Every row gives one point. The points of each table are mixes of a few directions, plus a little noise. How many directions does each table use, and how many do they share? Where both have some left over, give the other angles between the two spaces (their principal angles), to ten degrees, smallest first.
In the rows, zero is written as 128.

First:
[[ 73 127 201]
 [126 168 125]
 [180 124  60]
 [110 126 152]
 [152  96 102]]
Second:
[[ 83  79  85]
 [106  97 105]
 [123  96 117]
 [185 195 185]
 [122 183 137]
 [148 118 140]]
Directions: first 2, second 2, shared 1; angles 90

First (9 x 6):
[[115 115 103 213  76 107]
 [140 140 132  76 142 141]
 [106 105 146 191 148 110]
 [146 148 114  73 113 144]
 [108 105 186 132 221 123]
 [115 115 140 164 141 118]
 [139 138 150  57 174 145]
 [165 169  55  79  17 146]
 [118 118 127 166 121 118]]
Second, 9 rows:
[[145 128 103 133  72 130]
 [ 95 148 156 115 211 133]
 [132 148 128 127 104 154]
 [107 175 165 140 134 193]
 [113 169  93  98 134 126]
 [110  68 161 242 134  99]
 [164 114  96  83  88 112]
 [189  42 130 114  87  91]
 [ 99 157 119 102 186 115]]
Directions: first 2, second 4, shared 2

First (10 x 9):
[[185 170 106 182 107 143 210 142 216]
 [ 82 154 124 136  93  89 149 120 129]
 [110  76 129 107 172 123  81 104  70]
 [196 148 103 181 131 150 202 135 205]
 [160 141 154  95 118 174  97 163 134]
 [ 84 107 108 149 139  79 145  92 107]
 [ 93 144 126 131 104  99 137 121 124]
 [216  93 142 108 183 211  89 153 132]
 [ 53 115 138  99 120  86  88 107  66]
 [101 131 151  90 112 130  85 140  97]]
Second (9 x 9):
[[117 127 113  95 120  83 128  74  87]
 [158 170 131 178 167 170 105 134 155]
 [157 161 131 153 143 155 114 133 150]
 [132 106 114 109  65  50 162 113 112]
 [122 137 138 225 203 202 101 171 171]
 [103 109 133 195 182 170 117 166 154]
 [159 144 132  80  76 118 142 133 131]
 [ 49  57 127  45 122 105 139 110  68]
 [155 142 129  72  71 100 144 117 120]]
Directions: first 3, second 4, shared 1; angles 40, 60

First, 8 rows:
[[144 133 119 107 117 109 101 120 118 114 140 134]
 [119 146 137 120 116 121 154 131 133 138 133 162]
 [112 120 129 141 143 156 155 123 143 125 100 115]
 [127 131 135 176 119 133 147 148 108 165 140 166]
 [137  98 106 172 129 146 114 122  95 128 116 125]
 [139 124  89 102  94 123 126  83  98  85 104 181]
 [102 106 145 125 148 124 135 145 141 141 141  77]
 [145 166 164  81 158 113  94 151 187 127 150  65]]
Second (10 x 12):
[[143 153 135 132 123 139 130 137 134 127 122 147]
 [133 111 101 165 143 138 125  86 126 139 104 144]
 [140 152 137 126 122 136 131 141 134 125 126 143]
 [137 157 148 110 116 130 131 158 134 120 136 134]
 [125 140 146 103 118 121 130 156 130 120 144 118]
 [142 169 154 107 112 133 133 167 136 118 137 140]
 [140 160 148 113 116 133 132 157 135 121 134 139]
 [130  98  90 177 150 139 123  70 124 144  98 143]
 [130 132 131 126 126 129 129 131 129 127 128 130]
 [ 60   7  91 121 154  82 116  77  99 138 150  43]]
Directions: first 5, second 2, shared 1; angles 40
